Each point is reached from the start by the listed moves, each made 0, 1 or 2 times, or once backwards (-1), plus a little noise. Is the number of moves made odd or even? Then give how often each move was made.
In the rows, 128 means zero.

Moves:
(1): [193 123  96 134 136 111]
(2): [134 181 104 147 111 115]
(3): [158 169 167 130 114 119]
Start: [120  90 150 100 125 143]
Points:
[183 173 232 106  97 122] -> even (0, 0, 2)
[ 26 105 122 113 116 155] -> odd (-1, 1, -1)
[ 23  56 147  90 133 169] -> even (-1, 0, -1)
[219  38  44 108 152 115] -> odd (2, 0, -1)

Moves:
(1): [148 132 141 138 125 134 138 135 116 125 120 122 128 123]
(2): [121 149 131 138 134 115 127 123 128 128 129 127 126 123]
(3): [118 126 149 123 113 127 135 114 123 135 130 127 138 135]
(4): [118 110 117 144 125 117 124 117 121 118 127 130 145 118]
(5): [127 120 151 135 157 135 117 123 135 131 128 134 127 128]
(6): [123 134 126 133 124 144 118 129 134 127 125 119 146 135]
(7): [125 125 122 128 135 134 147 136 123 140 133 125 132 127]
(8): [121 127 133 129 133 126 109 149 111 136 142 115 124 131]
(9): [126 120 137 138 127 114 134 141 154 132 122 120 129 140]
(10): [135 127 122 131 126 125 121 125 122 150 118 129 122 124]
(11): [138 128 124 135 120 131 122 127 144 139 144 128 124 115]
Start: [127 110 137 153 142 101 143 132 136 129 118 131 125 123]
Points:
[103  87 112 203 100 109 132 162  53 190 124  73 194 113] -> odd (1, 0, 1, 2, -1, 2, 2, 2, 0, 2, 0)
[152  82 161 144 136 111 108  88 115 174 120 159  95  96] -> odd (0, -1, 1, 0, 1, -1, -1, 0, -1, 2, 1)
[117 106 249 157 173 118  85 122  71 146 146 119 132 127] -> odd (1, 0, 2, 0, 2, 0, -1, 2, -1, 0, 0)
[141 133 206 193 160 113 126 141  73 174  81 102 139 126] -> even (2, 1, 1, 0, 1, 1, 0, 1, 0, 2, -1)
[ 99  65 146 176 177  56 107 139 147 158 128 133 113 126] -> odd (-1, 0, 0, 1, 1, -1, 0, 1, 1, 1, 0)

Moves:
(1): [146 121 136 135 139 124 138 137 141 133 140 124 138 146 133 119 132 129
 120 132 128 139]
(2): [122 166 124 124 128 135 136 133 135 124 126 125 143 138 123 124 127 131
 143 124 143 129]
(3): [128 132 151 117 112 129 122 136 127 126 129 129 133 114 129 145 124 134
 132 131 125 130]
(4): [134 127 135 144 135 130 127 131 129 128 121 132 135 122 121 125 142 126
 127 122 128 132]
(5): [131 126 136 128 146 151 147 135 142 133 122 132 119 129 140 136 129 126
 125 124 128 131]
(6): [123 120 123 129 105 167 125 132 125 113 129 132 139 130 123 139 123 119
 142 133 136 134]
(7): [121 120 122 129 120 129 142 126 129 130 123 129 136 134 122 135 129 130
 118 130 131 126]
(8): [120 128 125 133 130 125 118 143 131 132 115 128 127 133 134 130 125 131
 132 126 132 128]
(9): [127 126 131 121 128 126 129 124 146 124 125 138 123 135 137 116 132 132
 127 122 129 131]
(10): [126 123 126 129 125 133 122 125 135 143 132 121 135 122 121 129 124 129
 130 123 121 125]
(11): [110 119 131 143 139 129 136 142 130 121 159 130 127 117 126 124 129 135
 121 125 126 120]
(12): [123 140 133 129 121 117 125 137 120 131 144 149 128 133 137 124 125 108
 119 143  99 124]
(13): [141 114 124 114 143 123 127 122 136 122 128 140 143 126 142 125 133 131
 129 130 125 119]
(14): [121 122 137 126 121 124 126 121 119 126 132 121 128 139 131 125 129 121
 138 118 124 118]
(15): [130 131 108 138 109 139 144 131 114 126 137 125 147 122 153 116 137 129
 136 129 126 136]
(16): [125 131 124 134 129 116 116 121 127 127 129 128 129 133 134 147 127 132
 126 125 119 135]
(17): [121 133 123 117 126 135 122 137 126 127 128 126 117 140 122 119 146 138
 113 120 130 130]
(18): [130 129 135 136 123 139 130 131 122 133 130 137 130 132 130 125 119 148
 120 130 124 126]
(19): [124 113 118 131 131 115 134 134 119 139 141 137 122 127 110 140 130 139
 144 140 111 128]
(20): [121 130 128 131 135 131 132 121 133 134 123 123 129 132 131 127 131 130
 125 148 127 134]
Start: [137 124 127 118 123 131 131 121 122 130 147 133 128 139 108 134 132 143
 130 136 139 120]
Points:
[134  57 176  98 156 103 117 135 146  91 207 172 146 213 163 125 162  76
  66 165  78  98] -> odd (2, -1, 0, 0, 0, 1, 1, 0, 0, -1, 1, 2, 2, 2, -1, 1, 1, -1, -1, 1)
[ 26 111 158 133 116 169 151 158 133 157 185 103 143 175  86 209 158 244
 118 121 128 115] -> odd (0, 1, 2, 0, 1, 0, 2, 1, 0, 1, 2, -1, 0, 2, 0, 2, 2, 1, 1, 2)
[128  75  73  73 176 243 122  64 186 133 112 122 114 141 153 170 160 173
  74 132 149 134] -> odd (-1, -1, -1, -1, 2, 1, 0, -1, 0, 2, 0, -1, 2, -1, 0, 2, 2, 0, -1, 2)
[136  58 139 116  10 195  84 140 119 116 108 108 147 168  63 154 149 150
 148  89 171 148] -> odd (1, -1, 1, 1, -1, 2, 1, 1, 1, 1, -1, -1, -1, 1, 0, 0, 1, 0, 0, -1)
[ 79 147 114 130  92 133 128 137 106 118 147 109 160 118 144 177  96 176
 199 110 170 105] -> even (-1, 1, 1, -1, 0, 0, 0, 2, 0, 0, 1, -1, 0, 1, 1, 1, -1, 0, 0, 0)
[190 204 213  73 170 249 136 187 184 105  80 120 160 199 121 159 158 189
 128 104 224 157] -> even (2, 2, 2, 1, 2, 1, -1, 1, -1, -1, -1, -1, 1, 0, -1, 0, 2, 1, -1, 0)

Moves:
(1): [143 123 138 121 118 138 129 121 140 127 133 139 120 128 121 135 126 126
 121 124 124 130 139 133 124 132]
(2): [132 143 131 128 126 123 129 136 124 128 125 132 131 125 124 133 126 129
 119 122 130 125 125 122 123 128]
(3): [120 129 151 135 128 118 132 129 126 122 120 117 131 116 124 132 137 127
 131 134 135 133 128 129 124 138]
(4): [131 135 122 147 130 144 131 128 135 128 131 130 126 129 120 124 128 125
 128 131 132 128 126 130 131 130]
(5): [134 141 133 128 149 130 123 131 131 126 137 120 134 134 130 131 133 127
 131 125 118 125 127 137 128 136]
(6): [123 131 129 125 126 142 124 128 129 132 122 125 126 124 129 122 126 129
 125 135 128 130 127 131 129 132]
(7): [132 131 125 131 129 130 146 123 131 132 121 128 133 125 133 121 120 122
 124 126 120 133 133 135 130 131]
(8): [131 127 143 126 123 129 130 137 116 127 132 139 130 133 125 120 130 119
 127 133 121 123 135 123 123 130]
(9): [126 127 126 121 128 127 131 132 135 118 133 126 120 122 130 128 132 118
 121 117 123 128 130 127 128 122]
(10): [121 129 127 132 129 129 124 130 134 143 129 125 121 133 137 137 126 125
 136 128 123 127 134 123 121 127]
(11): [126 130 130 124 127 125 134 130 128 138 131 132 125 121 127 129 135 128
 135 126 124 133 122 129 126 132]
(12): [123 129 135 122 136 133 126 125 125 127 114 147 124 123 146 135 125 120
 129 117 130 134 133 128 127 128]
(13): [115 127 126 127 122 128 122 129 133 133 127 131 155 123 130 128 122 128
 130 130 127 126 126 125 132 121]
(14): [124 146 140 122 124 138 129 118 139 124 129 129 130 148 126 130 127 119
 131 123 133 132 123 132 132 129]
(15): [137 127 131 139 132 133 125 122 120 124 130 129 133 129 160 134 129 140
 129 137 129 139 120 128 123 127]
(16): [124 133 122 125 123 122 130 132 131 125 133 134 129 131 125 134 130 126
 127 128 130 132 133 131 129 133]
(17): [139 125 125 128 125 132 133 126 126 124 121 126 142 127 124 126 155 119
 121 137 125 132 124 128 133 133]
(18): [127 124 124 129 128 135 136 130 130 132 123 134 131 129 124 125 135 146
 132 120 130 140 134 121 122 128]
(19): [131 132 130 121 128 141 133 137 136 126 108 114 124 120 128 132 118 122
 154 136 131 127 131 134 133 125]
(20): [124 130 129 128 132 121 138 125 135 132 129 133 128 127 127 129 130 134
 130 140 121 127 133 120 130 127]
(21): [134 120 136 121 124 128 136 130 137 128 129 124 126 124 132 132 132 128
 117 134 158 128 144 127 148 115]
(22): [132 133 124 129 136 121 125 130 131 123 123 119 129 118 119 126 123 125
 127 126 127 143 130 128 120 118]
(23): [133 139 134 140 129 133 120 117 118 129 131 125 127 125 128 118 122 133
 131 133 119 116 150 119 141 124]
(24): [131 134 127 131 118 124 128 129 130 129 122 138 121 126 126 127 136 139
 124 130 132 126 125 150 115 126]
Start: [132 120 140 116 128 137 133 125 120 133 123 138 127 123 128 140 132 125
 135 130 134 130 127 127 132 145]
Points:
[112 232 211 189  75 232 140 111 146 154  75 156 167 119 128 118 107 108
 174 156  93 166 183 181  93 171] -> odd (1, 0, 2, 2, 0, 2, 2, 2, 0, 2, 0, 0, 2, 2, 1, 2, 0, 1, 1, -1, -1, 1, 2, 2)
[210 216 180  95 160 235 130 106 153 134 101 121 116 159 164 160 115  76
 192 166  64 189 119 195  98 186] -> odd (2, 0, -1, 0, 2, 2, 1, 1, -1, 1, 1, 0, -1, 2, 2, 1, 1, -1, 2, 0, -1, 2, 0, 0)
[151  81 158 121  90 107 156 143 154 127 125 117 128 121 119 145 231 110
  71 168 185 150 149 163 112 121] -> odd (0, -1, 1, 0, 0, 0, 0, 1, 1, 2, -1, -1, 0, 0, 0, 0, 2, 0, -1, 0, 2, 1, -1, 2)
[175 121 242  92  95 148 183  93 171  71  85 175  98 110 126 159 217  81
  48 148 166 208 143 140  93 135] -> even (2, 0, 2, 0, -1, 1, 0, 1, 2, 0, -1, 1, -1, 2, 1, -1, 2, 0, -1, 2, 1, 2, -1, 1)
[126 109 183 166 149 160 104 101 134 145 143 110  57  92 162 170 113 122
 122 128  96 145 127 117  85 181] -> even (2, 0, 2, 1, 0, 2, 0, -1, 1, 2, 0, 0, -1, -1, 1, -1, -1, -1, -1, 0, -1, 0, 0, -1)
[172 137 157 137  92 163 182 162 139 127 158 189  91 160  88 142 175  69
  55  78 143 109 189 100 130 156] -> odd (1, 2, 0, 2, 0, -1, 1, 2, 2, 2, -1, 0, -1, 0, -1, 1, 1, 1, -1, -1, 1, -1, 0, 0)
[138 113 189 125  88 105 150 179 154 141 144 154  66 109  38 173 174 111
 129 158 131 141 168 142  60 182] -> even (2, 0, 2, 1, 0, 0, -1, 2, 0, 2, 0, -1, -1, -1, -1, 2, 0, 0, 0, 1, 0, 1, -1, 1)
[131 126 163 185 155 147 141 149 100 120  59 146  76  73 235 186 197  94
 175 130 128 152  56 180  63 176] -> odd (-1, 0, 2, 2, 0, -1, 0, 0, 2, 2, 1, 2, -1, -1, 2, -1, 1, -1, 1, -1, -1, -1, -1, 2)
[156  75 217 121  88 106 173  91 107 147 131 210  77  81 208 181 249 130
 109 170  88 162 186 112  94 183] -> even (2, -1, 2, -1, -1, 0, 0, 1, 2, 2, 2, 1, -1, -1, 2, 1, 2, 0, -1, 2, 0, -1, 1, 1)
[ 70 160  80 116 107 122 134 115 141 207  62 169 153  79 127 123 108 175
 160 115 104 162 194 120 118  85] -> even (-1, 0, -1, -1, -1, 1, 1, -1, 0, 2, 1, 1, 2, 0, -1, 1, 0, 2, 0, 1, 0, 2, 2, 2)

Moves:
(1): [117 126 122 120 132 133 125 120 120 135 131 116 121 125 131 124 128 129
 121 128 126 130 122 132]
(2): [132 132 141 130 122 118 127 120 129 127 114 123 122 128 128 121 130 128
 132 132 125 133 130 128]
(3): [145 132 126 126 122 121 124 133 138 129 128 128 119 124 126 123 121 123
 113 119 118 140 141 128]
(4): [122 137 130 137 136 126 125 126 131 130 136 131 122 131 122 128 116 133
 132 122 126 130 126 136]
(5): [136 122 134 127 130 125 133 120 112 121 139 125 134 130 121 128 127 116
 123 121 138 129 120 115]
(6): [118 125 131 101 139 126 115 138 112 120 118 117 112 124 127 137 150 129
 126 136 129 126 135 133]
(7): [131 137 126 129 127 125 131 126 123 116 129 118 127 123 129 136 137 132
 107 133 124 127 139 127]
(8): [128 140 129 126 120 133 122 134 120 138 126 138 126 128 123 138 133 126
 136 126 135 126 128 130]
(9): [132 138 126 126 132 133 145 124 126 124 123 128 128 120 131 129 130 127
 127 127 130 127 126 122]
(10): [121 125 129 118 130 133 133 130 130 123 130 130 128 133 125 119 126 126
 122 130 138 130 128 122]
(11): [121 142 129 133 122 121 115 138 133 120 127 130 136 135 116 131 134 115
 143 126 125 126 126 131]
(12): [118 125 122 124 118 130 130 120 129 112 123 136 119 129 136 125 127 136
 139 133 119 128 132 135]
(13): [122 124 120 129 137 122 137 123 112 132 121 122 129 125 138 125 113 133
 120 123 132 118 128 136]
(14): [140 129 129 137 126 128 124 137 130 129 126 132 123 127 121 128 126 121
 129 129 134 119 129 124]
(15): [125 131 131 132 125 132 129 127 142 132 137 129 122 134 134 133 130 121
 150 135 132 126 149 127]
(16): [123 122 127 132 128 127 129 127 125 125 127 126 125 113 123 122 129 135
 126 126 129 132 128 132]
(17): [126 124 124 133 130 132 135 114 123 126 126 123 120 122 126 123 141 130
 122 116 128 121 124 149]
(18): [129 134 125 130 134 130 116 133 119 125 133 128 127 128 130 125 137 131
 142 135 130 135 127 132]
(19): [146 127 131 127 138 126 134 124 133 149 147 142 132 107 137 114 106 104
 108 127 111 121 142 120]
(20): [127 136 135 144 125 129 124 132 132 135 133 134 126 129 131 129 131 129
 129 114 124 123 127 119]
(21): [124 135 141 140 119 137 111 139 131 121 124 132 124 127 126 143 127 115
 136 125 129 139 130 135]
(22): [137 124 135 124 129 117 143 137 142 139 142 121 123 108 141 118 114 118
 107 125 121 125 133 133]
(23): [141 134 139 119 124 139 115 128 139 123 122 115 149 122 126 114 112 146
 128 125 129 121 139 128]
(24): [124 133 127 132 128 123 117 127 130 131 125 133 128 125 130 131 130 130
 134 125 133 126 118 126]
Start: [134 130 127 120 149 119 140 112 124 109 107 132 109 138 138 120 107 116
 120 128 147 134 128 122]
Points:
[104  99 117  48 162 101 206 116 143 112 122 141  41 123 210  89  26  49
  63 132  99 159 191 120] -> odd (1, 0, 2, 0, 0, 1, -1, -1, 1, 2, 0, 2, 2, -1, 1, -1, -1, -1, 1, 0, 1, 1, -1, -1)
[138  52 150 107 161 100 203  58 120 132 187 115   7  33 213  92  54  16
  28  94  72 139 212 187] -> odd (1, 0, 1, 0, 2, 1, 0, -1, -1, -1, -1, 2, 1, -1, 2, 1, 2, -1, 2, 0, 2, 2, -1, -1)
[ 43 168 135 172 187 153  58 121 114 115 152 175  23  96 165 127 141  74
 180 149 135 147 166 128] -> even (2, 0, -1, 1, -1, 1, 1, -1, 0, 2, 0, 1, 0, 1, 2, 2, 0, 2, 2, 2, 2, -1, -1, 2)
[157 121 176 104 126  67 165 157 166  75  71 108  59  59 175  79  52  53
  22 134 101 133 220 150] -> even (-1, 2, 1, -1, -1, 1, 1, -1, 0, 2, 1, 1, 2, 1, 0, 1, 0, -1, 1, 0, 2, 2, 0, -1)
[148  84 120 133 168 105 130 100 125 122 151 167  74  73 195  54  42  40
 146 141 151 106 175 155] -> odd (0, 0, 0, -1, 1, 0, -1, -1, -1, 1, 0, 2, 2, 2, 2, 1, 1, 2, 2, -1, 1, 1, 0, 2)
[166 124 160 135 117 145 149  47  60  53  95 127  83  87 106 145 143  87
  52 106 128 160 137 154] -> odd (0, 1, 0, 0, 2, 0, 2, 1, 0, -1, -1, 1, -1, 0, -1, 1, 2, -1, 1, -1, 2, -1, 0, -1)

Moves:
(1): [135 125 128 130 126 125 138 118 127 124 137 123 129 126 136 125 136 129
 118 131 128 132 125 126 124 124]
(2): [123 127 136 132 119 121 136 137 121 123 123 128 131 134 126 140 121 133
 123 132 133 128 132 131 125 132]
(3): [141 124 128 132 124 122 126 119 135 128 132 130 128 129 125 131 140 124
 128 134 120 133 125 130 143 124]
(4): [134 128 132 131 124 134 113 128 132 116 132 130 132 135 125 133 134 128
 140 136 130 127 125 125 133 111]
(5): [118 119 133 146 137 138 124 126 130 126 116 132 121 131 135 145 125 134
 148 138 135 111 120 132 124 142]
(6): [122 129 131 129 132 123 130 126 123 124 127 118 125 120 134 119 138 135
 136 124 120 127 124 129 132 128]
(7): [130 135 132 144 132 129 121 135 125 122 120 128 128 121 132 135 136 144
 118 126 133 129 140 131 124 130]
(8): [135 133 132 132 127 124 132 119 131 123 125 133 128 125 133 138 112 132
 126 133 125 129 130 130 124 133]
(9): [138 129 131 132 119 120 132 125 137 125 119 133 134 131 124 114 127 122
 123 128 125 122 113 130 128 122]
(10): [118 132 134 114 133 132 123 140 119 139 124 133 132 138 123 129 130 126
 136 127 124 136 116 143 114 126]
(11): [122 133 128 121 130 129 123 120 132 132 129 139 137 128 129 125 133 135
 134 127 122 123 116 142 129 118]
(12): [131 141 120 128 124 124 130 118 131 110 126 126 141 109 117 121 132 117
 111 126 134 146 130 130 128 123]
(13): [135 147 125 131 111 118 137 126 122 118 139 141 133 135 127 123 133 113
 122 133 119 126 130 123 130 130]
(14): [135 124 131 132 130 135 132 123 135 141 132 124 134 119 125 125 125 124
 122 123 123 134 119 113 136 123]
(15): [134 127 127 123 130 135 125 124 131 136 120 126 133 130 131 123 129 135
 130 136 122 122 117 120 133 122]
(16): [132 124 126 121 132 138 125 132 132 129 125 131 132 129 124 129 129 120
 140 131 119 121 132 128 129 124]
(17): [128 129 134 123 133 128 120 117 134 122 135 127 130 135 121 124 128 130
 128 129 129 128 138 138 128 149]
(18): [127 131 131 131 138 122 137 121 129 132 130 128 127 127 131 120 130 131
 142 133 129 114 125 127 128 124]
(19): [125 128 127 132 127 120 117 121 127 123 128 127 128 127 122 133 137 128
 133 131 120 121 126 126 129 125]
(20): [135 131 126 128 133 129 132 113 125 134 137 128 121 126 118 122 135 121
 119 125 119 130 115 138 134 122]
(21): [121 135 122 122 141 138 123 144 144 123 132 130 132 127 121 126 125 109
 134 131 126 126 128 137 129 118]
(22): [126 126 117 146 134 128 135 134 124 128 133 129 125 121 123 131 124 143
 138 141 137 123 136 130 124 139]
(23): [129 135 122 138 132 128 138 128 123 126 129 124 134 137 125 127 116 126
 123 118 125 137 142 125 128 133]
(24): [117 127 128 119 129 135 129 141 130 126 124 139 125 134 122 125 120 123
 120 122 127 139 135 129 121 131]
Start: [121 131 117 135 141 148 136 113 138 109 118 136 130 135 126 121 139 113
 122 143 116 132 147 136 138 124]
Points:
[ 96 131 132 143 107 116 130 130 136  82 125 107 165 142 124 135 167  86
 137 121  94 152 117 130 175  63] -> even (0, 2, 1, 1, 0, 2, -1, -1, 0, 0, 1, 0, 0, 1, -1, -1, -1, -1, 1, -1, 1, -1, 1, -1)
[142 149 140 197 144 166 126  95 151 134 102 188 170 121 103 147 202 126
 133 187 118 121  55 196 149 101] -> odd (0, 1, 2, 0, 2, -1, 2, -1, 1, 2, 2, 1, 1, 2, 0, 0, 0, 0, -1, 1, 0, 1, -1, -1)
[ 67 168 132 107 146 165 128 145 130  59  30 178 137 127 100 163 108  58
 132 179  76 111 114 166  93 128] -> odd (-1, 2, -1, -1, 2, 1, 0, 2, 0, 1, -1, 2, 1, -1, 2, 2, -1, 0, 2, 1, 1, -1, -1, 2)
[139 211  82 249 191 148 122 110 172  33 133 149 187  66  87 155 166 100
 205 211  97  92 199 116 166 106] -> even (-1, 0, 1, 1, 1, 1, 2, 1, -1, 0, 0, 2, 2, 2, 0, 2, 0, 2, 2, -1, 2, 2, 1, -1)
[106 109 110 215 173 154 148 104 155  93 136 114  92  86 111 113 136 150
  87 130 128 168 204 126 153 237] -> even (0, -1, 1, -1, 1, 2, 1, 0, 0, -1, -1, 0, 0, 2, -1, -1, 2, -1, 0, 0, 0, 2, 0, 2)
[140 230 129 155 156  88 156  34 101  32 139 128 179 121  97 141 207  93
  62 142  39 192 159 240 136 118] -> even (2, 2, 2, -1, 0, 2, 2, 2, -1, 2, 1, 2, 1, -1, 0, 1, 1, 0, 2, 2, 1, -1, 2, -1)
